Each row of a before or after table is a point. The points were changed in one or more steps. Then noise was added and the rows were shuffled. The steps act on columns, c1 being the first. What was done? A step turns or swaps two columns, mirrors them in a line or flattens them onto one, adds a multiple of one to another, or multiplies or shifts one. Angles are multiples of 10 degrees, from the lower column toward the higher: turns from -170 to 170, lines from 10 to 170 but not 90. Use the fewest steps. Two steps may share a column if one is a turn and the other turns, adds or multiplies; they go together, in the order done. Otherwise the lowest column goes first.

Before (13 x 3):
[[ 0.18  0.30  0.22]
 [ 0.14 -0.54  0.65]
 [ 0.12 -0.19 -0.68]
 [ 0.05 -0.03  0.35]
 [ 0.49 -0.74  0.42]
 [ 0.18 -0.32 -0.84]
 [ 0.73 -0.13  0.45]
 [ 0.53 -0.61  0.22]
 [ 0.08 -0.30 -0.86]
 [-0.04 -0.20 -0.57]
 [ 0.14  0.17  0.28]
 [ 0.21 -0.55 -0.14]
 [ 0.53  0.08 -0.29]]
After:
[[-0.09 -0.12  0.26]
 [ 0.36  0.19  0.42]
 [-0.25  0.71 -0.06]
 [ 0.42  0.09  0.78]
 [-0.86  0.28  0.14]
 [-0.21  0.48  0.58]
 [-0.66 -0.33 -0.01]
 [ 0.50  0.09  0.71]
 [-0.52 -0.15 -0.41]
 [-0.26  0.36 -0.24]
 [-0.26  0.59 -0.12]
 [-0.53 -0.19  0.19]
 [ 0.36  0.23  0.57]]
Steps: turn c1 and c3 by 140 degrees; shift c2 by 0.40

Before:
[[-0.40  0.85  0.31  0.82  0.63 -0.38]
 [ 0.13  0.85  0.34  0.60  1.01  0.16]
 [-0.33 -0.11 -0.36 -0.26 -0.32 -0.05]
 [-0.12  0.46  0.20  0.57  0.88  0.22]
 [-0.23 -0.48  0.42  0.09 -0.22 -0.11]
 [-0.18  0.77  0.05  0.63  1.12  0.17]
 [-0.25 -0.43 -0.14  0.09  0.30 -0.60]
 [ 0.42  0.09  0.16  0.27 -0.24 -0.66]
 [ 0.02 -0.38 -0.15 -0.27 -0.05 -0.33]
 [-0.29  0.01  0.15 -0.44 -0.14 -0.16]
 [ 0.00 -0.17  0.39 -0.44 -0.03 -0.81]]
After:
[[-0.36 -0.05 -0.35 -0.27 -0.32 -0.07]
 [ 0.15  0.59  0.31  0.63  1.04  0.17]
 [-0.11  0.31  0.17  0.58  0.85  0.25]
 [-0.29  0.00  0.13 -0.44 -0.12 -0.20]
 [-0.18 -0.34  0.40  0.10 -0.21 -0.09]
 [-0.15  0.55  0.07  0.62  1.12  0.16]
 [ 0.02 -0.12  0.39 -0.44 -0.02 -0.86]
 [-0.41  0.57  0.31  0.80  0.61 -0.39]
 [ 0.00 -0.26 -0.13 -0.30 -0.02 -0.29]
 [-0.23 -0.27 -0.16  0.04  0.28 -0.59]
 [ 0.40  0.09  0.16  0.24 -0.22 -0.69]]
Steps: multiply c2 by 0.7

Before:
[[-0.12 -0.25  0.45  0.18  0.32  0.34 -0.70  0.04 -0.13  0.07  0.02]
 [-0.17 -0.33 -0.34 -0.05 -0.54 -0.13  0.22 -0.11  0.33 -0.34  0.14]
 [-0.82  0.12  0.48 -0.19  0.55 -0.14 -0.70  0.27 -0.53  0.20 -0.28]
 [ 0.21  0.39 -0.12 -0.09  0.50 -0.43  0.28 -0.36 -0.32  0.29  0.21]
 [-0.75 -0.18 -0.38  0.04  0.48 -0.34  0.34 -0.74  0.19 -0.07 -0.03]
 [-0.32 -0.43  0.80  0.52  0.30  0.33  0.33  0.08 -0.41  0.34  0.48]
 [ 0.31  0.41  0.40  0.48  0.05 -0.01  0.34 -0.36 -0.31 -0.16 -0.51]
 [-0.62 -0.57 -0.34  0.15 -0.02  0.33  0.07  0.32 -0.31 -0.42  0.24]
 [-0.21 -0.66  0.50 -0.30 -0.34  0.60 -0.62 -0.08 -0.43 -0.23  0.65]]
After, 9 rows:
[[-0.75  0.11  0.49 -0.18  0.05 -0.23 -0.71 -0.02 -0.54 -0.37  0.96]
 [-0.03 -0.67  0.50 -0.29 -0.84  0.97 -0.61 -0.36 -0.44 -0.32 -1.36]
 [-0.20 -0.57 -0.33  0.15 -0.51  0.52  0.07 -0.40 -0.30 -0.71  0.04]
 [-0.46 -0.44  0.81  0.52 -0.20  0.52  0.33 -0.38 -0.41  0.05 -0.79]
 [-0.03  0.40 -0.12 -0.10 -0.02 -0.70  0.28  0.15 -0.33  0.37 -0.99]
 [ 0.09 -0.33 -0.34 -0.03 -1.05 -0.20  0.20 -0.02  0.34 -0.36 -0.45]
 [ 0.32  0.41  0.40  0.48 -0.45 -0.01  0.35  0.61 -0.32  0.07  0.39]
 [-0.52 -0.17 -0.39  0.04 -0.02 -0.55  0.35  0.57  0.18 -0.54 -1.14]
 [-0.15 -0.25  0.45  0.17 -0.17  0.56 -0.70 -0.03 -0.13 -0.03  0.02]]
Steps: turn c1 and c10 by 40 degrees; shift c5 by -0.50; multiply c6 by 1.6; turn c8 and c11 by 140 degrees; multiply c11 by 2.5

Before:
[[-0.24  0.31  0.59  0.07  0.38 -0.07 -0.55 -0.02 -0.62 -0.63 -1.06 -0.44
  -0.27  0.13]
 [-0.22  0.47  0.21  0.65  0.60  0.05 -0.88  0.32 -0.39 -0.70 -0.42 -0.80
  -0.27 -0.24]
 [-0.44  0.10  0.26  0.34 -0.32 -0.10 -0.60 -0.46 -0.06 -0.57 -0.22 -0.46
  -0.44  0.19]
 [-0.34  0.53  0.45  0.36  0.35  0.05 -0.45  0.08 -0.19 -0.28 -0.42 -0.15
  -0.98  0.35]
 [ 0.07  0.15 -0.82 -0.19 -0.52 -0.82  0.39  0.03  0.50  0.00  0.04 -0.09
  -0.20  0.26]
 [-0.30 -0.14 -0.08  0.03  0.44 -0.67 -0.54 -0.05 -0.49 -0.51 -0.15  0.59
  -0.20 -0.86]
 [-0.53 -0.51 -0.22  0.73  0.19  0.03  0.53  0.44 -0.11  0.01  0.04 -0.65
   0.20 -0.39]
 [-0.04 -0.34 -0.54  0.30  0.39  0.41  0.00  0.30 -0.57 -0.20  0.13 -0.44
   0.08  0.04]
 [-0.18 -0.04 -0.63 -0.43 -0.30 -0.66 -0.14  0.22 -0.36  0.66  0.23  0.01
   0.13 -0.52]
 [-0.15 -0.14 -0.55 -0.44 -0.08 -0.06  0.07  0.05  0.64  0.20  0.06 -0.18
  -0.01 -0.29]
 [ 0.18  0.26  0.32  0.33 -0.08 -0.06 -0.24 -0.38 -0.14 -0.55 -0.57 -0.67
  -1.03 -0.20]
 [-0.34 -0.51 -0.64  0.99  0.78  0.07  0.09 -0.19 -0.27  0.32 -0.14 -0.55
   0.43 -0.41]
 [ 0.37  0.52  0.45 -0.13 -0.35 -0.49  0.09 -0.40  0.34 -0.20  0.14 -0.17
  -0.28  0.19]]
After (13 x 14):
[[ 0.26  0.00 -0.65 -0.01 -0.49  0.50 -0.52 -0.15 -0.32  0.74  0.22  0.06
  -0.46 -0.42]
 [ 0.24 -0.12 -0.56 -0.21  0.01  0.07 -0.39  0.15  0.64  0.24  0.05 -0.17
   0.01 -0.15]
 [ 0.05  0.13 -0.81 -0.44  0.08  0.79 -0.04 -0.03  0.55 -0.09  0.05 -0.07
  -0.22  0.03]
 [ 0.40  0.31  0.54  0.57 -0.47  0.22 -0.18  0.36 -0.64 -0.55 -1.04 -0.47
   0.18  0.31]
 [-0.12 -0.20 -0.08  0.54 -0.34  0.69 -0.17  0.01 -0.46  0.02 -0.13  0.53
  -0.18 -0.03]
 [ 1.09 -0.49 -0.25 -0.25  0.98 -0.14  0.85  0.14 -0.06  0.22  0.05 -0.59
  -0.15 -0.12]
 [-0.39  0.54  0.45 -0.15 -0.22  0.56 -0.04  0.20  0.27 -0.18  0.17 -0.23
   0.00  0.16]
 [ 0.44 -0.33 -0.53  0.10  0.39 -0.39  0.27 -0.07 -0.59 -0.19  0.13 -0.37
   0.22  0.14]
 [ 0.05  0.26  0.31  0.32 -0.46  0.57  0.27  0.47 -0.16 -0.33 -0.58 -0.67
   0.89  0.20]
 [ 0.58 -0.48 -0.58  0.29  0.86 -0.27  0.95  0.52 -0.22  0.40 -0.14 -0.53
  -0.33 -0.22]
 [ 0.86  0.48  0.18  0.98 -0.77  0.07  0.36  0.13 -0.46 -0.45 -0.44 -0.80
   0.22  0.28]
 [ 0.46  0.16  0.29  0.71 -1.21  0.35  0.12  0.79 -0.12 -0.48 -0.16 -0.49
   0.34  0.32]
 [ 0.41  0.51  0.41  0.50 -0.29  0.44  0.23  0.17 -0.23 -0.39 -0.41 -0.15
   0.87  0.17]]
Steps: add 0.7 times c12 to c1; turn c1 and c8 by -150 degrees; add 1.5 times c7 to c5; turn c4 and c7 by 70 degrees; turn c6 and c13 by 150 degrees; flatten c10 and c14 onto the line at 150 degrees
